Each row is a point. Each copy is the shape, with its points in the same order, stretched, turned, moved and blurred by noise. Say if it was mirrored as well.

Shape (8 x 2)
| -0.23 | +0.08 |
| +0.61 | +0.24 |
| -0.10 | -0.04 |
| -0.29 | -0.16 |
| +0.00 | +0.19 |
| +0.21 | +0.64 |
| -0.08 | -0.08 |
| -0.54 | -0.31 |
Copy 1 (8 x 2)
| +0.10 | +0.09 |
| +0.03 | -0.62 |
| -0.01 | -0.01 |
| -0.07 | +0.18 |
| +0.10 | -0.13 |
| +0.42 | -0.43 |
| -0.03 | +0.01 |
| -0.13 | +0.41 |
Copy 1 is: only turned
Copy 2 (8 x 2)
| -0.48 | -0.03 |
| +0.65 | +0.15 |
| -0.34 | -0.12 |
| -0.63 | -0.20 |
| -0.18 | +0.08 |
| +0.34 | +0.55 |
| -0.36 | -0.15 |
| -0.96 | -0.37 |
Copy 2 is: only turned
Copy 3 (8 x 2)
| +0.29 | -0.13 |
| -0.34 | -0.48 |
| +0.17 | -0.05 |
| +0.25 | +0.10 |
| +0.13 | -0.28 |
| +0.19 | -0.70 |
| +0.12 | -0.05 |
| +0.35 | +0.26 |
Copy 3 is: only turned
Copy 4 (8 x 2)
| +0.04 | +0.19 |
| +0.68 | -0.32 |
| -0.04 | +0.16 |
| -0.20 | +0.10 |
| +0.25 | +0.13 |
| +0.70 | +0.10 |
| -0.02 | +0.13 |
| -0.53 | +0.30 |
Copy 4 is: only turned

Shape (7 x 3)
| -0.18 | +0.43 | +0.01 |
| +0.05 | -0.32 | -0.15 |
| +0.16 | +0.65 | +0.15 |
| +0.14 | +0.12 | +0.10 |
| -0.11 | +0.10 | +0.70 |
| +0.21 | +0.03 | +0.12 |
| +0.43 | -0.07 | -0.22 |
Copy 1 (7 x 3)
| +0.25 | -0.01 | +0.53 |
| -0.37 | -0.22 | +0.11 |
| +0.43 | -0.41 | +0.27 |
| +0.04 | -0.33 | +0.08 |
| +0.36 | +0.12 | -0.01 |
| -0.02 | -0.39 | -0.02 |
| -0.28 | -0.73 | -0.10 |
Copy 1 is: mirrored
Copy 2 (7 x 3)
| +0.66 | -0.13 | -0.17 |
| -0.12 | -0.04 | +0.55 |
| +0.71 | +0.44 | -0.34 |
| +0.15 | +0.27 | +0.03 |
| -0.28 | +0.13 | -0.66 |
| +0.02 | +0.38 | +0.11 |
| +0.14 | +0.48 | +0.57 |
Copy 2 is: only turned

Shape (11 x 6)
| +0.15 | -0.04 | -0.02 | -0.09 | -0.14 | +0.55 |
| -0.60 | -0.40 | +0.63 | -0.83 | +0.23 | +0.06 |
| -0.01 | -0.09 | +0.17 | -0.15 | +0.24 | +0.13 |
| -0.10 | +0.02 | -0.08 | -0.09 | -0.19 | +0.39 |
| +0.27 | -0.32 | +0.05 | -0.02 | +0.24 | -0.07 |
| -0.07 | +0.22 | +0.07 | +0.38 | +0.07 | -0.09 |
| -0.30 | +0.17 | -0.20 | +0.07 | -0.14 | -0.16 |
| +0.22 | +0.16 | +0.22 | -0.14 | -0.13 | -0.12 |
| +0.14 | +0.56 | -0.31 | +0.20 | +0.01 | +0.09 |
| +0.44 | +0.05 | -0.58 | +0.14 | -0.13 | +0.19 |
| +0.06 | +0.76 | -0.18 | +0.17 | +0.26 | -0.11 |
Copy 1 (11 x 6)
| +0.32 | +0.43 | -0.09 | -0.07 | -0.48 | -0.05 |
| -0.46 | +0.38 | -0.61 | +0.53 | -0.01 | +0.92 |
| -0.21 | +0.14 | -0.39 | +0.06 | -0.15 | +0.07 |
| +0.31 | +0.24 | -0.05 | +0.06 | -0.25 | +0.17 |
| -0.46 | +0.06 | -0.29 | +0.20 | -0.48 | -0.17 |
| -0.19 | -0.30 | -0.04 | -0.28 | +0.24 | -0.03 |
| -0.05 | -0.28 | +0.09 | +0.22 | +0.23 | +0.24 |
| -0.27 | +0.34 | +0.24 | +0.09 | +0.06 | -0.10 |
| +0.21 | -0.08 | +0.04 | -0.14 | +0.32 | -0.32 |
| +0.24 | +0.11 | +0.07 | +0.23 | -0.50 | -0.49 |
| +0.00 | -0.21 | -0.13 | -0.16 | +0.73 | -0.32 |
Copy 1 is: only turned
Copy 2 (11 x 6)
| -0.31 | +0.40 | -0.06 | +0.56 | +0.35 | -0.18 |
| -0.42 | +0.89 | +0.41 | -1.30 | -0.21 | +0.18 |
| -0.24 | +0.40 | -0.11 | -0.10 | -0.11 | -0.12 |
| -0.18 | +0.19 | +0.10 | +0.39 | +0.16 | -0.21 |
| -0.10 | +0.09 | -0.32 | +0.09 | -0.09 | +0.06 |
| -0.04 | -0.20 | -0.23 | +0.22 | -0.21 | -0.40 |
| +0.13 | -0.24 | +0.21 | +0.12 | -0.36 | -0.27 |
| +0.15 | +0.34 | -0.25 | -0.01 | +0.04 | -0.22 |
| +0.08 | +0.11 | -0.16 | +0.80 | -0.19 | -0.50 |
| +0.14 | -0.21 | -0.21 | +1.11 | +0.01 | -0.09 |
| +0.07 | +0.24 | -0.19 | +0.48 | -0.43 | -0.62 |
Copy 2 is: only turned
Copy 3 (11 x 6)
| -0.23 | -0.38 | -0.50 | +0.14 | +0.19 | -0.40 |
| +0.66 | -0.10 | -0.40 | +0.77 | -0.26 | +0.51 |
| +0.33 | -0.22 | -0.31 | +0.21 | -0.04 | -0.19 |
| -0.21 | -0.29 | -0.26 | +0.10 | +0.04 | -0.24 |
| +0.34 | -0.09 | -0.37 | -0.07 | +0.31 | -0.25 |
| +0.20 | -0.12 | -0.03 | -0.26 | -0.34 | -0.23 |
| -0.19 | -0.02 | +0.27 | -0.07 | -0.19 | -0.06 |
| -0.09 | +0.24 | -0.08 | -0.09 | -0.06 | -0.38 |
| -0.39 | -0.19 | +0.21 | -0.07 | -0.11 | -0.78 |
| -0.61 | -0.19 | -0.07 | -0.20 | +0.55 | -0.70 |
| -0.07 | -0.18 | +0.39 | +0.01 | -0.33 | -0.79 |
Copy 3 is: only turned
Copy 4 (11 x 6)
| +0.69 | +0.38 | +0.16 | -0.13 | -0.16 | -0.20 |
| -0.60 | +0.08 | -0.24 | +1.09 | -0.89 | -0.48 |
| +0.12 | +0.28 | +0.12 | +0.32 | -0.17 | -0.10 |
| +0.47 | +0.13 | +0.09 | -0.16 | -0.06 | -0.31 |
| +0.18 | +0.38 | +0.01 | +0.47 | +0.04 | +0.13 |
| +0.26 | -0.09 | +0.36 | -0.21 | +0.23 | +0.06 |
| +0.07 | -0.19 | -0.03 | -0.18 | +0.23 | -0.30 |
| -0.01 | +0.25 | -0.09 | -0.07 | -0.10 | +0.09 |
| +0.34 | +0.12 | +0.35 | -0.80 | +0.56 | -0.14 |
| +0.74 | +0.47 | +0.02 | -0.45 | +0.52 | -0.06 |
| +0.01 | +0.07 | +0.44 | -0.73 | +0.55 | -0.09 |
Copy 4 is: only turned

Shape (14 x 9)
| -0.21 | +0.44 | -0.56 | -0.32 | +0.38 | -0.11 | +0.18 | -0.41 | -0.52 |
| +0.61 | +0.07 | +0.05 | +0.13 | -0.21 | +0.06 | -0.56 | +0.52 | -0.37 |
| -0.01 | -0.32 | +0.10 | -0.22 | -0.05 | +0.01 | +0.27 | +0.00 | -0.06 |
| -0.05 | -0.13 | +0.14 | +0.08 | -0.05 | -0.28 | -0.39 | -0.36 | -0.54 |
| -0.27 | +0.00 | -0.43 | -0.35 | +0.14 | +0.30 | +0.09 | -0.29 | -0.29 |
| +0.26 | -0.37 | -0.45 | -0.07 | +0.27 | +0.15 | -0.07 | -0.12 | +0.32 |
| -0.31 | -0.05 | +0.22 | -0.13 | +0.58 | +0.37 | +0.23 | +0.37 | +0.21 |
| -0.21 | -0.24 | -0.41 | +0.00 | -0.06 | +0.03 | -0.29 | +0.50 | +0.08 |
| +0.29 | -0.17 | -0.48 | -0.23 | +0.16 | -0.22 | -0.43 | -0.38 | -0.07 |
| +0.13 | +0.23 | -0.29 | -0.14 | +0.32 | -0.22 | +0.11 | -0.30 | +0.30 |
| +0.06 | +0.00 | +0.13 | +0.06 | -0.12 | +0.08 | -0.23 | -0.01 | +0.25 |
| +0.57 | +0.44 | -0.51 | -0.35 | +0.15 | -0.21 | -0.59 | -0.33 | +0.18 |
| -0.27 | +0.44 | +0.15 | +0.39 | +0.32 | +0.14 | -0.37 | +0.13 | -0.15 |
| +0.39 | +0.33 | +0.10 | +0.18 | -0.04 | +0.35 | +0.30 | -0.35 | +0.02 |
Copy 1 (14 x 9)
| -0.11 | -0.79 | +0.29 | +0.27 | -0.79 | +0.01 | +0.09 | +0.13 | +0.30 |
| -0.21 | -0.04 | +0.11 | +0.21 | +0.56 | -0.43 | +0.14 | -0.34 | -0.45 |
| +0.11 | -0.25 | -0.34 | +0.01 | -0.13 | +0.31 | -0.23 | -0.33 | +0.06 |
| +0.06 | -0.32 | +0.03 | +0.29 | +0.43 | +0.12 | +0.05 | +0.26 | +0.18 |
| +0.10 | -0.38 | -0.06 | +0.19 | -0.67 | +0.27 | +0.22 | -0.22 | +0.20 |
| +0.10 | -0.13 | -0.22 | +0.42 | -0.34 | +0.38 | -0.27 | -0.49 | -0.45 |
| -0.46 | +0.35 | -0.02 | +0.05 | -0.38 | +0.46 | -0.22 | -0.68 | -0.02 |
| +0.32 | +0.13 | +0.01 | +0.52 | -0.34 | -0.25 | -0.42 | -0.55 | -0.06 |
| +0.23 | -0.48 | +0.21 | +0.44 | -0.09 | +0.18 | -0.04 | -0.10 | -0.19 |
| -0.06 | -0.32 | +0.18 | +0.05 | -0.50 | +0.21 | -0.36 | -0.10 | -0.30 |
| +0.11 | +0.26 | +0.03 | -0.05 | +0.09 | +0.14 | -0.11 | -0.22 | -0.28 |
| +0.09 | -0.27 | +0.67 | +0.17 | -0.04 | -0.02 | +0.09 | -0.15 | -0.63 |
| -0.45 | +0.42 | +0.31 | +0.26 | -0.03 | -0.12 | +0.00 | +0.00 | +0.05 |
| -0.19 | -0.11 | -0.32 | -0.21 | -0.16 | +0.21 | +0.16 | +0.01 | -0.43 |
Copy 1 is: mirrored
Copy 2 (14 x 9)
| -0.03 | -0.17 | +0.58 | +0.62 | -0.30 | +0.38 | +0.67 | -0.75 | +0.17 |
| -0.22 | -0.09 | +0.55 | -0.47 | +0.13 | -0.01 | +0.73 | +0.48 | +0.25 |
| +0.19 | -0.14 | +0.03 | +0.14 | +0.23 | -0.31 | +0.02 | -0.19 | +0.20 |
| -0.04 | -0.23 | +1.07 | +0.03 | -0.34 | +0.03 | -0.01 | -0.26 | +0.04 |
| +0.20 | -0.24 | +0.42 | +0.51 | +0.00 | +0.34 | +0.55 | -0.32 | +0.26 |
| +0.26 | -0.18 | -0.28 | +0.36 | -0.36 | +0.14 | +0.37 | +0.28 | +0.03 |
| +0.15 | -0.08 | -0.06 | +0.57 | +0.56 | -0.36 | +0.25 | -0.07 | -0.33 |
| -0.19 | -0.29 | +0.01 | +0.50 | +0.22 | -0.17 | +0.54 | +0.34 | +0.32 |
| +0.10 | -0.48 | +0.23 | +0.31 | -0.73 | +0.39 | +0.43 | -0.10 | +0.05 |
| +0.03 | -0.08 | -0.35 | +0.30 | -0.45 | +0.21 | +0.08 | -0.28 | -0.11 |
| +0.00 | -0.09 | -0.01 | -0.11 | +0.00 | +0.10 | -0.08 | +0.18 | +0.01 |
| -0.10 | -0.42 | -0.17 | +0.01 | -0.88 | +0.86 | +0.63 | -0.08 | -0.03 |
| -0.23 | +0.14 | +0.77 | +0.14 | +0.15 | +0.13 | +0.23 | +0.10 | -0.27 |
| +0.24 | +0.46 | +0.14 | -0.48 | +0.04 | +0.35 | -0.04 | +0.05 | +0.09 |
Copy 2 is: only turned
Copy 3 (14 x 9)
| -0.19 | +0.73 | +0.32 | -0.33 | +0.14 | +0.29 | +0.27 | -0.24 | +0.32 |
| +0.28 | +0.10 | -0.63 | -0.57 | +0.47 | -0.01 | -0.72 | -0.46 | -0.04 |
| +0.33 | +0.15 | +0.02 | +0.12 | -0.18 | +0.44 | +0.16 | +0.10 | -0.08 |
| +0.16 | +0.67 | -0.63 | -0.25 | -0.08 | +0.18 | +0.02 | -0.65 | -0.45 |
| -0.15 | +0.30 | +0.15 | -0.21 | -0.02 | +0.57 | +0.46 | +0.11 | +0.20 |
| +0.03 | -0.25 | +0.16 | -0.38 | -0.04 | +0.89 | +0.10 | -0.41 | +0.37 |
| +0.10 | -0.44 | +0.30 | -0.03 | -0.98 | +0.29 | +0.12 | +0.45 | +0.46 |
| -0.29 | +0.32 | -0.23 | -0.29 | +0.05 | +0.68 | -0.49 | +0.11 | +0.13 |
| +0.06 | +0.46 | -0.27 | -0.49 | +0.31 | +0.75 | +0.02 | -0.87 | +0.19 |
| -0.03 | +0.07 | +0.18 | -0.04 | -0.02 | +0.40 | +0.00 | -0.58 | +0.52 |
| -0.02 | -0.16 | -0.43 | +0.07 | -0.12 | +0.18 | -0.11 | -0.27 | +0.08 |
| -0.03 | +0.19 | -0.39 | -0.45 | +0.65 | +0.44 | -0.25 | -1.17 | +0.73 |
| -0.34 | -0.02 | -0.42 | -0.26 | -0.50 | -0.25 | -0.26 | -0.26 | +0.07 |
| +0.12 | -0.53 | +0.04 | +0.06 | +0.10 | -0.17 | +0.23 | -0.25 | +0.12 |
Copy 3 is: mirrored
